Each row is a point. Each copy is the shape, with its points in the same order, turned, moved and blurred by noise. Is it also mirrored, or only turned?

Shape (6 x 3)
-26,3,-87
24,-54,49
-17,85,-53
-34,36,54
-5,-30,11
32,43,33
Copy 1 (6 x 3)
-52,74,-51
-5,-4,92
16,37,-74
16,-42,-10
-13,-1,40
52,-5,14
Copy 1 is: mirrored
Copy 2 (6 x 3)
45,58,-69
-8,12,63
17,-32,-90
-61,-30,-13
1,23,14
-1,-51,1
Copy 2 is: mirrored

Shape (8 x 4)
24,-9,14,77
-14,-9,-15,0
-7,42,-38,-51
2,76,-8,-63
-1,35,20,27
50,-29,56,61
58,1,39,5
6,-25,67,45
Copy 1 (8 x 4)
31,-68,10,-5
16,15,-29,-4
49,79,-16,13
43,95,28,33
22,-8,22,27
11,-65,46,-36
21,-4,54,-35
-27,-47,29,-14
Copy 1 is: only turned
Copy 2 (8 x 4)
-5,80,-17,54
-1,2,-21,-2
-41,-22,1,-51
-73,-39,31,-37
-48,23,-4,38
12,75,31,76
-13,45,58,29
13,31,6,88
Copy 2 is: only turned

Shape (8 x 4)
36,-51,-36,16
-38,25,7,-62
20,-12,49,-44
-56,37,7,-9
-27,38,-9,-25
39,1,-15,27
51,-62,64,-11
-29,-46,-14,-3
Copy 1 (8 x 4)
-13,-52,13,63
67,-1,-41,-35
62,29,-25,32
-3,1,-34,-48
28,-12,-6,-47
-4,-10,37,23
31,51,-10,90
-8,-24,-50,14
Copy 1 is: mirrored
Copy 2 (8 x 4)
-64,-18,-8,-16
33,22,73,33
27,29,44,-39
55,-21,43,45
20,7,48,45
-12,10,-23,5
-2,4,12,-95
-15,-49,55,-3
Copy 2 is: only turned
Copy 3 (8 x 4)
-33,5,31,39
63,18,-24,-40
7,12,15,-73
49,-21,-49,-23
56,-16,-19,-11
-6,-35,20,13
-53,7,46,-73
-8,20,-21,2
Copy 3 is: mirrored

Shape (10 x 6)
-39,2,11,-7,-38,5
13,-9,-30,4,2,20
12,-2,3,25,-13,-39
-44,16,57,9,28,-26
-42,-33,23,11,-26,15
-13,32,37,78,-50,9
-33,25,-10,33,9,31
-40,-44,-28,2,21,10
-11,-61,26,-30,43,45
-18,1,-40,14,4,47
Copy 1 (10 x 6)
-6,-9,24,34,3,1
21,-25,-18,-23,-29,-7
7,-14,-25,10,33,-37
-44,40,-1,36,4,-52
9,-2,33,38,-16,-34
-17,-46,-44,94,-9,-31
-35,-27,-16,17,-47,-23
-3,-22,37,-21,-29,-43
45,40,36,-13,-53,-37
-6,-41,-9,-13,-54,2
Copy 1 is: mirrored
Copy 2 (10 x 6)
21,-4,42,-9,-4,-17
14,-37,-29,-11,7,-4
17,1,-18,31,9,-47
-37,43,28,25,26,-15
30,-4,41,14,9,15
69,64,2,-12,29,-29
8,2,0,-37,46,-5
-2,-55,15,14,40,13
-29,-31,-1,23,-5,70
16,-38,-11,-42,31,8
Copy 2 is: mirrored
Copy 3 (10 x 6)
-47,-9,8,14,17,-14
16,-20,-19,-23,14,-8
-5,10,20,-18,-35,8
-2,44,21,61,-9,-21
-29,-14,30,11,18,-45
-23,-58,36,46,-46,6
1,-28,-29,36,-9,-25
-1,7,-18,-17,17,-66
40,13,16,1,70,-59
9,-40,-45,-2,15,-26
Copy 3 is: only turned
Copy 4 (10 x 6)
25,-9,-51,21,-16,5
-7,3,14,15,11,11
23,-13,18,17,-39,-27
7,26,-53,-7,-51,-62
26,2,-50,43,10,-22
95,43,-10,16,-35,-3
6,53,-20,18,-16,16
-34,11,-20,58,11,-16
-34,10,-40,7,61,-51
-13,32,-6,27,16,31
Copy 4 is: mirrored

Shape (14 x 8)
40,5,-35,20,68,-5,-4,38
12,-19,21,16,-4,-19,-14,20
-76,13,48,-13,-12,22,-18,9
-58,-79,44,8,-57,41,59,40
29,35,3,-20,52,24,-30,48
-21,26,-56,45,29,45,11,5
-16,-23,51,-22,-38,-25,-13,58
47,-42,19,11,-3,1,-29,-4
34,-28,-37,40,-55,-32,-16,-43
12,31,-46,10,50,-42,60,-10
-10,-1,-22,33,33,-77,24,63
-13,-35,-4,-39,44,-20,-35,11
-23,26,36,-69,-44,-7,-6,-65
17,34,-21,-67,-53,17,-15,-25
Copy 1 (14 x 8)
1,-40,9,71,-17,16,38,-24
-1,-2,-26,25,17,-16,-21,-17
-6,22,-78,-28,11,60,-17,6
2,69,13,-19,94,45,-56,35
6,-24,-21,32,-22,46,32,-62
-40,-51,14,7,4,60,33,31
26,30,-41,7,9,15,-71,-36
7,-12,-24,8,45,-38,14,-36
-15,-60,5,-27,19,-73,-22,24
-14,-9,34,36,-64,-2,33,34
6,-15,0,90,-35,4,-44,27
61,-7,-52,25,6,10,22,-8
14,30,-54,-95,-36,-11,4,-6
21,-24,-5,-85,-32,5,0,-37
Copy 1 is: only turned
Copy 2 (14 x 8)
12,-78,7,-6,6,-2,-82,2
-4,4,18,-27,-23,-5,-24,-7
-5,32,22,20,-19,-6,30,68
41,77,-55,-4,-12,76,22,-2
-25,-50,-9,-10,-14,-17,-56,59
31,-59,-7,70,-16,-5,-28,-8
-24,69,-10,-41,-8,-7,-22,26
-13,-29,18,-46,-52,24,-24,-8
-17,-23,30,-18,-36,-5,12,-93
39,-67,0,-1,64,-38,-15,-23
27,14,21,-10,50,-36,-74,-21
-31,-10,42,-17,26,36,-26,29
-49,-13,14,-30,-7,-22,92,36
-70,-41,-26,-7,-11,-25,50,1
Copy 2 is: mirrored
Copy 3 (14 x 8)
-4,-11,42,-17,37,77,-23,-6
-35,-36,44,19,4,4,-17,-14
-49,4,-2,58,-71,-10,-17,15
-40,-28,-11,58,-10,-61,72,72
-48,-3,30,-30,-14,72,-44,7
55,20,6,3,-2,39,-29,29
-85,-28,38,17,-28,-23,16,-13
-29,-82,24,8,13,7,-33,-5
40,-64,14,10,29,-49,-32,-49
8,47,0,14,78,28,-42,-23
-24,36,70,27,46,31,21,-41
-45,-39,-15,33,-11,60,-6,-34
-69,-9,-64,25,-36,-52,-65,-36
-32,-15,-51,-51,-28,-34,-47,-42
Copy 3 is: mirrored
Copy 4 (14 x 8)
13,-8,43,48,22,-26,12,26
17,-38,10,-16,0,14,-27,14
-32,-12,-54,-23,5,-2,-70,-45
-87,-82,31,-63,-18,33,-52,-56
-14,12,-2,31,53,-29,-21,43
-18,32,31,12,-14,-52,20,-40
-26,-55,-25,-27,14,53,-43,20
33,-48,31,-45,22,-17,-27,29
71,-28,28,-75,-19,11,29,-16
35,15,53,48,38,25,20,-53
15,-33,19,65,-18,53,16,-2
16,-67,-26,17,49,-19,-7,-6
32,0,-45,-78,74,27,-44,-56
7,21,-29,-80,75,12,17,-10
Copy 4 is: mirrored

Shape (11 x 8)
-9,13,8,4,-5,-7,-21,9
7,5,-5,-4,6,7,95,-3
-1,6,-3,-1,0,20,-2,21
5,3,3,-13,-16,15,-2,-18
-11,-6,-14,-3,-19,-6,15,8
4,3,-11,-7,12,-15,-29,8
-13,-11,-14,-7,2,18,-25,-14
14,2,3,-5,0,-15,-16,10
5,0,-13,22,-7,9,-27,-13
-12,-20,17,7,4,2,-26,3
12,-22,-5,1,-13,14,-22,1
Copy 1 (11 x 8)
-4,10,0,-11,-15,-1,-16,5
34,-21,0,69,20,-26,37,-2
-7,10,-3,-1,16,2,-1,17
-3,5,-9,-6,-8,5,27,-11
11,9,9,1,4,-25,13,-3
0,18,18,-21,-16,13,-1,19
2,17,5,-26,11,22,12,-7
-13,9,13,-3,-20,3,2,17
-1,-13,4,-40,0,10,8,4
-12,7,20,-14,1,21,-19,-16
-23,8,15,-23,10,6,17,-1
Copy 1 is: only turned
Copy 2 (11 x 8)
13,-8,20,-8,-8,5,3,7
-63,16,-48,25,-6,-39,6,-13
-21,-16,10,-21,-8,2,-1,-5
-8,13,-8,-13,-4,18,-19,4
-8,-17,-21,-1,-18,-1,-5,9
4,-25,25,7,10,16,-9,13
6,-10,7,-4,-5,29,-31,-13
2,-13,12,-5,12,9,5,18
6,-3,12,2,-12,42,4,-5
25,-16,3,-15,11,12,-3,-16
0,-13,-6,-23,7,37,-4,-1
Copy 2 is: only turned
Copy 3 (11 x 8)
-13,4,5,10,2,-9,3,-15
74,-30,13,-23,22,1,23,45
2,5,-9,6,18,-18,-5,10
9,8,11,-7,-16,-9,-19,14
3,-15,5,-5,13,15,-7,14
-25,-1,-16,-11,-7,-10,10,-10
-2,9,-23,4,-19,0,-23,1
-21,-3,3,-8,-5,-13,12,3
-10,32,-9,6,-13,11,1,6
-15,-4,-9,30,-18,-7,-1,1
-19,10,-9,9,-11,-4,-12,26
Copy 3 is: only turned

Shape (15 x 9)
16,-5,18,11,17,35,-3,-11,71
-25,-40,-11,12,28,19,-89,-63,-43
10,-3,-5,63,-8,8,0,-2,-46
3,0,15,38,19,10,-13,-41,-42
-12,-14,24,-35,-31,14,65,-36,34
0,-14,-34,18,-10,-18,23,-15,-36
2,-26,23,21,19,5,-26,10,17
-6,10,-9,5,28,-3,-1,12,-46
-6,5,5,12,-17,22,-30,6,-14
2,-19,-11,32,9,-29,-51,-4,0
10,19,-54,35,-13,10,5,18,-12
-58,-3,46,5,-30,24,14,-20,88
-31,37,-37,61,14,-10,20,-7,-31
-23,21,-28,14,-6,-7,37,-14,-44
-10,34,36,-13,-33,-3,11,-37,63
Copy 1 (15 x 9)
36,20,-21,-11,42,-10,-19,-31,5
-52,-46,2,37,-53,22,-21,-53,-55
-51,-13,-43,38,-5,-51,4,23,-2
-54,-9,-6,38,-8,-16,-18,7,-11
-18,-2,3,-77,46,2,-22,33,1
-53,-21,-39,-7,-7,5,22,46,-11
-16,1,-9,3,3,-21,11,-42,15
-40,13,-9,11,-37,5,14,27,19
-14,-4,-11,-6,-36,-34,-8,-5,-2
-38,-10,-18,26,-12,-17,44,-34,-26
-15,12,-70,9,-27,-20,26,43,-12
-9,45,-15,-81,43,-30,-45,-42,-17
-67,44,-62,30,-13,-13,-8,40,-20
-61,14,-27,-8,-10,2,-9,70,-7
11,42,24,-58,39,-23,-17,3,-31
Copy 1 is: mirrored
Copy 2 (15 x 9)
-13,-38,52,46,46,-8,7,3,31
15,30,52,4,3,-25,-48,-74,-60
-20,45,-13,32,7,-11,-5,16,-30
-20,28,-10,30,13,-15,-5,-32,-44
-2,-44,20,16,-34,7,89,-8,17
-26,28,-5,-4,-25,-18,4,19,-22
20,-11,30,28,37,7,-7,11,-9
-33,9,-14,6,0,31,-22,7,-46
1,12,9,37,-2,18,-21,-9,5
7,24,22,-8,29,-22,-33,0,-10
-55,28,2,14,-17,-10,-8,28,18
28,-2,79,23,27,42,78,-13,39
-73,58,-1,3,13,16,12,19,-27
-52,28,-8,1,-23,19,26,16,-18
3,-18,20,3,25,20,63,-33,67
Copy 2 is: only turned
Copy 3 (15 x 9)
44,16,-12,-43,6,40,-2,5,65
61,-91,-7,-17,-34,38,50,-19,-26
22,-19,-63,1,-46,-30,22,-12,12
36,-33,-25,-20,-39,-29,38,-2,12
-32,50,7,-86,-15,19,-7,23,15
-5,-11,-51,-23,-4,-22,7,-3,-22
43,-17,-16,-15,-22,17,-24,13,30
-10,-44,-21,5,-4,-29,2,0,14
5,-14,-19,10,-38,18,6,-26,19
63,-24,-27,3,-10,3,-14,-16,-13
-8,-7,-69,1,6,-7,6,-40,12
16,31,11,-95,-43,44,-44,-28,46
2,-33,-63,-29,-15,-54,2,-53,16
-28,-11,-40,-27,-17,-42,16,-19,-10
21,60,29,-63,-14,15,-4,-35,31
Copy 3 is: only turned

Shape (15 x 11)
-38,-20,22,-36,-71,-20,-10,-24,-2,-23,-32
6,1,-63,93,-11,-11,33,-12,61,26,40
54,-82,-2,-36,26,36,-21,-26,-35,34,-30
-9,-51,57,50,-29,-34,-26,-17,79,-8,2
-43,21,20,-16,0,4,21,6,26,43,-4
40,-43,6,-74,8,17,1,14,32,-19,12
12,3,25,76,-20,-57,27,-13,-5,8,47
74,2,0,16,13,-25,61,16,27,-14,18
-14,50,-9,-14,-7,-75,-41,-14,4,24,-66
-11,14,33,48,13,-14,-36,1,29,-5,-30
-10,-24,26,13,19,3,26,-16,-8,-34,16
-3,-68,13,-6,-31,53,3,36,-2,1,9
10,-3,-1,41,-44,61,31,-13,33,42,-26
-19,29,29,-6,-28,-36,-10,-34,26,-7,0
-54,-17,-18,35,4,-56,-6,-12,54,34,-61
Copy 1 (15 x 11)
59,-25,30,-5,22,17,-24,-64,-36,-5,14
3,-10,42,-22,35,-60,7,82,33,62,39
-9,50,47,-62,-28,29,-5,2,-29,-83,-23
79,-15,10,-34,54,38,16,41,-18,31,73
35,3,-42,-23,10,-28,-47,3,15,-1,27
45,34,3,-3,-48,40,16,-8,30,-30,-21
-38,-21,17,11,71,6,-9,30,21,33,64
-29,15,4,6,-1,30,2,50,39,53,-13
22,-44,-5,37,-13,-28,-85,24,-67,3,21
18,-43,-33,-28,10,-5,5,39,-42,10,51
-6,-34,-14,-31,23,23,10,-1,19,-18,5
22,37,13,-69,-15,4,24,-43,14,-6,35
25,62,10,-65,33,-48,2,0,-15,36,3
44,-24,-17,26,35,-8,-24,-2,-8,9,22
62,-53,13,-52,8,-33,-66,50,-29,22,46
Copy 1 is: only turned
Copy 2 (15 x 11)
-22,21,1,-95,21,22,-13,27,-9,-12,3
78,34,39,63,42,-6,10,8,-35,-46,64
-5,1,-26,21,22,65,31,8,59,32,-61
-18,53,-19,-20,27,45,54,43,-9,-56,85
-12,2,-42,-7,21,2,-22,-10,-53,3,31
-35,0,-32,1,-9,5,-3,-19,73,-32,-2
31,64,32,7,-14,36,41,-25,-62,-34,45
4,0,40,48,-38,29,2,-36,11,-46,38
-28,-4,1,-19,-10,14,-17,69,-85,-48,-40
3,1,-23,-6,-19,18,47,55,-49,-23,41
20,-7,-7,-26,-4,19,51,-37,-8,-16,24
37,28,-42,-27,0,34,-5,-4,57,21,29
19,8,19,23,36,21,-17,31,-6,48,65
-36,22,9,-36,7,-4,15,14,-52,-31,21
19,-11,-26,-7,60,46,-3,61,-72,-65,21
Copy 2 is: mirrored

Shape (16 x 11)
20,8,-29,39,33,-14,37,-58,6,0,-26
-6,25,32,46,-48,3,31,-34,33,-36,-33
-12,-3,-30,-33,19,-51,-10,-54,13,-35,-17
-14,11,21,-23,0,-35,11,13,39,10,33
-8,30,-45,-20,-23,5,39,26,-27,-39,-41
-3,76,-46,-48,31,-60,19,-42,-21,-24,11
-33,47,-40,33,-49,-26,-24,4,-59,2,-3
17,24,-10,-12,0,-48,8,36,10,1,-4
30,70,-10,-47,3,22,-30,-56,26,3,16
4,33,21,-34,-5,-9,-34,33,-58,25,12
-12,-2,-51,2,14,20,-43,10,-25,5,-27
50,-2,-48,-7,50,-15,6,-15,-8,-31,-34
-2,25,17,43,-19,-28,-51,-36,-12,-37,27
12,19,46,-38,36,2,9,-3,-28,35,39
4,26,3,15,-15,-5,-51,10,35,3,-47
50,3,-27,10,-34,-47,-35,-27,-44,51,30
Copy 1 (16 x 11)
51,45,-13,-22,-39,-11,12,56,-31,-1,30
20,17,40,-17,-17,-15,-31,85,42,18,-12
14,56,-1,-28,6,-28,-21,-23,-34,18,3
-20,-18,1,-10,35,50,-2,20,-25,21,0
2,7,48,26,-75,0,2,-12,6,26,-7
-13,45,54,7,4,-34,44,-12,-75,-5,20
-22,-1,27,51,-13,-32,33,-10,56,-17,34
23,-16,22,24,10,22,10,9,-23,28,-2
-31,-41,10,-36,-10,-62,-13,22,-67,7,34
-38,-41,-21,46,-5,-23,40,-6,-10,33,-17
20,-28,-24,-19,-49,-31,17,-36,17,-3,10
63,12,-6,-6,-41,-21,2,-9,-53,2,-19
3,1,-2,-3,40,-52,0,32,29,-33,-15
-54,-24,-46,11,0,6,40,32,-57,36,-21
37,-49,8,-22,11,-27,-7,13,25,41,23
1,-13,-42,71,7,-27,-5,16,-23,-27,51
Copy 1 is: only turned
Copy 2 (16 x 11)
16,1,11,-42,-13,-15,-40,-63,10,21,-8
-32,-29,-7,47,12,11,-67,-27,27,20,20
38,-39,25,-22,44,-2,14,-23,-25,37,-7
3,-44,7,-15,3,-18,-4,48,-14,-4,40
-18,-49,-36,1,7,29,30,-40,38,-24,-15
-24,-66,-7,-92,36,-19,32,-27,-12,33,-8
-16,-56,-95,-18,-6,29,-22,-11,-23,8,-47
-5,-46,-15,-6,-18,-33,22,17,-6,-6,-1
-51,9,15,-52,68,-11,-16,29,8,15,-27
-43,-12,-64,-22,11,-6,25,29,-64,-38,-4
30,-9,-34,-19,25,18,-2,-7,-13,-43,-55
34,4,-2,-29,18,-41,28,-54,12,-6,-24
3,-26,-58,4,48,-32,-61,7,-35,30,2
-34,17,-13,-54,13,-17,7,24,-46,-29,45
-5,-26,5,33,14,-15,-27,20,-11,-14,-55
5,27,-61,-41,-25,-4,2,30,-43,51,-27
Copy 2 is: mirrored

Shape (17 x 12)
-12,24,-47,30,31,-64,47,30,-34,22,-37,-11
3,-27,27,-41,36,15,42,-57,-16,-31,32,0
21,1,56,-41,17,-54,-21,39,47,18,-32,-14
-9,16,-47,-74,-4,-43,-40,13,49,-21,34,44
-44,17,18,-52,-35,-18,-40,-18,32,-42,32,19
6,-44,28,-47,-52,-5,28,-31,48,-31,-3,17
23,1,18,-62,-7,-21,-25,12,-25,7,46,-43
-2,0,46,-6,-12,2,-38,-46,-33,54,30,-40
26,50,17,11,-27,-8,41,-29,59,-49,-46,-12
22,50,-30,-3,-52,-44,-24,-35,-48,27,-50,51
-2,24,-20,9,2,20,-20,0,34,-31,-52,-48
-11,4,-24,-50,-6,13,-9,-53,-2,26,-5,-54
10,-28,-40,29,-28,-39,3,-44,31,-33,25,-52
14,-18,52,-13,4,-54,27,15,-42,-2,-10,36
-42,39,-23,29,-10,33,28,10,-25,28,9,54
-61,-39,-28,19,6,22,8,44,55,-26,22,11
-60,28,-10,-9,-12,8,31,13,-21,20,-2,25
Copy 1 (17 x 12)
25,46,29,12,59,-70,-14,-11,-50,-24,-9,22
-15,-9,-3,-54,-6,26,-23,16,13,-3,4,95
-36,36,41,-25,11,-16,2,46,65,17,-54,-13
-63,-44,-4,69,-14,-40,-11,9,48,-1,-26,16
-60,-54,28,22,-34,16,-12,10,28,48,-21,5
-7,-37,47,-42,-57,7,1,21,48,-18,14,13
-18,-19,-1,-1,13,21,44,14,16,10,-82,40
3,-21,-26,-69,40,32,8,5,-15,29,-71,-5
4,-12,77,-17,6,-39,3,90,-4,33,49,14
-40,-43,10,-42,51,-86,34,-26,-21,4,16,-22
28,10,10,20,-7,-35,19,44,-5,73,22,8
35,-42,-11,-30,0,-38,8,14,10,46,-49,46
21,-16,-10,-3,-52,-7,16,49,-54,-19,-7,12
-46,33,44,-47,30,8,1,-20,15,-45,-13,27
11,-32,-1,12,87,-6,-32,-41,-7,6,51,6
32,20,1,62,-26,23,-49,5,19,9,31,-7
26,-27,28,10,49,-13,-34,-43,1,9,3,13
Copy 1 is: mirrored
Copy 2 (17 x 12)
19,67,-21,27,9,47,1,56,22,16,-39,-48
-83,10,14,22,-51,7,-22,-27,-22,42,2,0
44,21,67,13,17,-52,-45,12,-31,-1,17,-6
-20,2,42,78,4,-67,41,5,-3,-26,13,-71
-34,-31,30,43,-46,-64,44,30,-30,-9,36,-18
-16,-42,77,6,-69,-12,-9,3,-18,25,42,-61
-11,24,48,15,-36,-21,7,-15,-1,-45,-20,30
-1,3,12,-20,-40,18,25,-13,-72,-27,-10,51
46,11,23,10,-86,-39,-29,43,-27,72,-17,-68
65,49,1,57,-53,40,83,7,-28,14,22,-39
52,-26,-27,24,-55,-27,-31,29,-6,7,-27,-39
-12,4,-10,15,-65,10,-17,-15,-41,-43,-8,-27
-8,-50,39,37,-65,19,-3,51,-26,1,-66,-38
3,54,56,12,2,24,9,15,9,54,26,16
-4,20,-57,-28,-18,4,70,8,8,43,10,-49
-22,-78,-15,-13,28,-34,6,42,24,14,-9,-58
-21,30,-30,-21,-28,-2,37,32,14,11,35,-41
Copy 2 is: mirrored
Copy 3 (17 x 12)
32,3,-11,2,-20,44,38,-71,-4,45,-41,-21
-43,-22,0,-65,76,6,16,10,16,-25,-12,-44
63,40,42,-4,17,28,-8,32,55,-25,-83,-1
-42,-15,44,-8,-16,39,28,73,54,28,-45,37
-45,3,48,-8,7,69,19,78,1,-48,-20,8
-40,5,17,-37,21,32,-74,46,19,-21,-20,-5
14,-22,50,-5,-2,5,35,28,64,-40,-6,-42
8,34,26,10,11,-25,43,23,-12,-67,-8,-77
-11,-3,9,-78,-27,24,-43,-25,-19,-40,-59,40
-58,60,60,26,-42,-5,16,-49,-25,15,-22,-1
50,2,33,-59,-24,11,-2,8,-37,-11,-3,31
-4,25,19,-70,-23,-6,34,39,18,-16,22,-41
-6,-59,6,-39,-47,9,-15,34,-24,13,-28,-57
-3,18,25,26,52,37,-6,-40,27,-10,-60,-33
-29,21,-48,33,11,21,43,-23,-31,-10,16,34
24,-40,-40,-4,19,63,-11,70,-16,19,4,26
-16,36,-24,5,10,57,41,-8,-1,-20,13,10
Copy 3 is: only turned
